Every row gives one point. Each copy is the shape, with its points in the same order, stretched, turned, moved and blurred by noise. Say if it was mirrored as well.

Shape, 7 rows:
[[-2.4, 0.0],
[5.2, -1.0],
[3.9, -2.9],
[1.0, 5.8],
[0.8, -1.2],
[-7.9, 0.6],
[2.8, 4.4]]
Copy 1:
[[0.6, -3.4],
[-6.9, 1.4],
[-7.4, -0.5],
[3.6, 4.2],
[-2.9, -0.5],
[6.8, -6.8],
[0.4, 5.3]]
Copy 1 is: mirrored
Copy 2 (7 x 2):
[[-1.1, 1.4],
[-4.2, -4.5],
[-4.9, -2.7],
[3.5, -3.1],
[-3.5, -0.2],
[0.7, 5.8],
[1.6, -3.9]]
Copy 2 is: only turned
Copy 3 (7 x 2):
[[-0.9, -0.3],
[-3.9, 5.4],
[-5.6, 3.9],
[2.2, 2.1],
[-2.8, 1.7],
[1.7, -4.8],
[0.7, 3.7]]
Copy 3 is: mirrored

Shape:
[[0.0, -4.7, -1.2, -2.9],
[-1.6, -4.0, -1.4, -2.7],
[1.0, 6.0, 8.3, -4.0],
[4.4, 2.8, 0.4, -5.1],
[-5.7, 0.3, 5.0, 5.6],
[-4.6, 5.6, -2.3, 5.1],
[-4.3, 1.4, -4.7, 1.7],
[-0.7, -3.4, -0.5, 1.9],
[-0.4, 3.2, 1.8, -3.1],
[0.6, -4.6, -1.9, -0.7]]
Copy 1 (10 x 4):
[[-4.4, -2.7, 3.5, 2.7],
[-3.9, -2.1, 2.9, 1.6],
[5.4, 9.6, -1.9, -0.6],
[0.1, 0.9, -1.1, 5.4],
[6.2, 3.8, 1.5, -8.9],
[5.7, -1.3, -3.5, -4.7],
[-0.6, -4.2, -2.3, -1.9],
[0.1, -2.5, 2.8, -0.8],
[1.1, 2.4, -1.8, 1.4],
[-2.6, -3.2, 3.5, 2.4]]
Copy 1 is: mirrored
Copy 2, 10 rows:
[[-2.6, -0.1, -4.1, -0.3],
[-3.4, -0.1, -3.5, 0.7],
[2.0, -3.6, 8.0, 2.7],
[0.6, -3.5, 1.0, -2.0],
[-0.5, 6.0, 4.2, 3.7],
[-2.7, 6.0, 5.9, -2.9],
[-4.9, 3.7, 0.5, -3.2],
[-1.0, 3.3, -2.0, -0.4],
[-1.2, -1.1, 3.8, 0.6],
[-2.0, 0.9, -4.4, -0.7]]
Copy 2 is: only turned
Copy 3 (10 x 4):
[[-0.7, -6.3, 3.4, -6.3],
[-1.3, -6.2, 3.8, -4.7],
[-10.0, 0.2, -5.1, -0.5],
[-3.5, -4.8, -6.2, -4.2],
[-4.1, 4.2, 5.9, 4.2],
[-1.7, -0.9, 1.3, 9.1],
[-0.1, -5.8, 3.0, 4.0],
[1.2, -0.9, 3.1, -2.2],
[-5.6, -3.9, -3.1, 0.0],
[1.2, -4.7, 3.1, -5.0]]
Copy 3 is: only turned

Shape, 12 rows:
[[-0.9, 1.0, 3.7, -1.1, -2.3, -1.5],
[-0.7, 1.8, 3.4, -1.6, -2.3, 7.9],
[-0.1, 1.4, 4.3, 2.4, -3.4, 7.2],
[0.7, 1.6, 3.6, 2.6, -0.3, -1.8],
[0.3, 2.6, -1.3, 3.1, -2.3, -1.5],
[-2.8, -2.3, -2.1, -0.5, -2.9, 1.3],
[-1.3, 3.3, 2.8, -1.6, -3.1, -0.9],
[-1.9, 2.7, 0.9, 1.1, -0.8, 4.5],
[4.7, -0.5, -11.1, 1.3, -1.6, -1.2],
[-2.2, 2.8, 0.6, 1.9, -0.4, -1.6],
[-2.4, 0.5, 4.1, -0.2, 9.0, -1.1],
[-1.9, -2.7, 2.2, -0.1, 9.5, -1.4]]
Copy 1:
[[4.1, -0.8, 2.5, 1.1, -0.9, -0.5],
[-4.5, -1.9, 7.9, 4.5, -6.1, -3.1],
[-4.7, -2.2, 8.6, 0.5, -5.1, -1.1],
[3.5, -0.7, 2.2, -4.0, -0.5, -2.0],
[0.0, 1.8, 0.6, -4.1, -3.2, -0.5],
[-5.4, -0.3, 0.1, 1.5, -4.2, 3.0],
[4.7, 0.9, 3.3, 0.8, -2.8, -1.2],
[-2.4, -1.5, 4.6, 0.0, -5.4, -3.0],
[-11.2, 7.7, -3.0, -1.8, -1.7, -0.4],
[2.6, -0.7, -0.8, -3.0, -2.9, -1.4],
[4.3, -7.4, -3.5, -3.2, 2.7, -6.8],
[0.9, -7.6, -5.5, -3.1, 4.0, -4.6]]
Copy 1 is: mirrored
Copy 2 (12 x 6):
[[2.8, -1.7, 0.7, -0.8, 5.7, 1.0],
[1.4, -1.6, -0.2, -4.7, 0.8, -3.8],
[5.5, -1.3, -2.8, -5.0, 1.9, -6.7],
[4.9, -0.2, -0.8, -0.9, 4.2, -1.8],
[0.3, 0.4, 0.0, 3.0, 3.9, -4.6],
[-4.6, -1.9, -1.6, 1.6, 1.8, 1.1],
[0.5, -2.0, 2.3, -1.3, 8.5, -0.4],
[-1.2, 1.4, -0.9, -1.8, 2.2, -5.0],
[-7.7, -1.1, 4.6, 9.1, -6.2, -4.8],
[-0.3, 1.3, -1.1, 1.4, 5.6, -2.0],
[0.7, 6.6, -1.2, -1.3, -3.0, 5.3],
[0.3, 5.4, -1.9, 0.2, -5.8, 7.2]]
Copy 2 is: mirrored
Copy 3, 12 rows:
[[-1.8, -1.7, 4.9, -1.5, -2.8, -3.6],
[-8.8, -6.7, 4.9, 0.1, 0.7, 6.5],
[-7.5, -5.2, 5.0, 0.0, 4.9, 5.9],
[0.3, -2.8, 3.5, -2.4, 0.9, -1.9],
[1.2, -1.6, -2.4, -0.4, 3.2, -1.9],
[-2.9, 3.9, 0.7, -1.3, 1.4, 0.1],
[-3.0, -4.0, 2.8, -0.8, -2.6, -3.4],
[-4.5, -5.6, 1.1, -3.3, 2.3, 3.5],
[4.8, 2.3, -10.0, 6.3, 5.1, 1.7],
[0.2, -2.6, -0.1, -4.7, 1.0, -2.6],
[3.0, -3.8, 6.2, -11.1, -5.1, 1.8],
[3.9, 0.3, 6.5, -10.0, -4.8, 2.7]]
Copy 3 is: mirrored
